Each point is reached from the start by the listed moves, each made 0, 1 or 2 times, or once backwards (-1), plus a little noise. Say if it took an odd or an even number of moves. Then give how often each move was made.

Moves:
(1): [17.8 -0.6 -1.2]
(2): [ 1.1 15.8  5.5]
Start: [11.6  1.4 -4.2]
Points:
[47.9 15.2 -1.4] => odd (2, 1)
[49.5 31.9  3.8] => even (2, 2)
[ 11.3 -13.3 -10.3] => odd (0, -1)

Moves:
(1): [23.9  1.7  0.2  0.7 -4.9  5.1 -1.9 -1.1  2.7 -2.6]
(2): [-1.3 25.1 -3.1 -6.7  0.2 -7.2 -3.6  6.4  8.7 -3.4]
(3): [  1.1  -0.6  27.3  -0.5  -0.2 -10.2  -2.5   5.7   0.4   1.1]
(4): [-0.3  2.5  0.1 22.8 -0.8  1.2 -1.1 -2.0  0.6 -1.0]
(5): [ 1.7  1.0 -0.4  1.1 20.2  2.8 -3.1  2.4  4.3  1.8]
(6): [-7.0  4.0  7.8 -1.5 -1.8 19.9  3.5  7.4 -2.4  1.5]
(7): [ 1.8  1.8 -1.3 -0.1  2.1 -6.1 27.7  4.6  3.5  2.7]
(8): [-0.1 -4.2 -5.0  1.0 -0.4  0.2 -0.3 17.3 -4.8 -2.7]
Start: [ -6.0   9.6  -2.4   3.6   1.3  -6.0  -6.2  -9.3   2.1 -14.9]
Points:
[ 39.0 -15.7  -3.3  34.6 -32.1  15.7 -33.0  -9.9 -14.1 -26.5] => odd (2, -1, 0, 1, -1, 0, -1, 1)
[  7.1  55.0  25.4  41.9  47.1 -62.5  22.2  52.6  29.5 -18.0] => odd (0, 2, 2, 2, 2, -1, 2, 2)
[-16.1 -27.0 -21.9  -8.9  49.9 -24.0  16.9  24.2  -6.9  -8.5] => odd (-1, -1, 0, -1, 2, -1, 1, 2)
[-10.1  59.7 -36.3 -11.1 -17.4 -12.5  -8.5  -5.5  13.8 -23.6] => even (0, 2, -1, 0, -1, 0, 0, 0)
[-18.3 -10.7  68.7  33.3  35.4  33.9 -37.2  25.7  -8.9 -11.7] => even (0, -1, 2, 1, 2, 2, -1, 1)
[ 16.9  -4.6  61.4  54.6  32.5  14.0 -13.8   1.2   2.6 -11.1] => odd (1, -1, 2, 2, 2, 1, 0, 0)
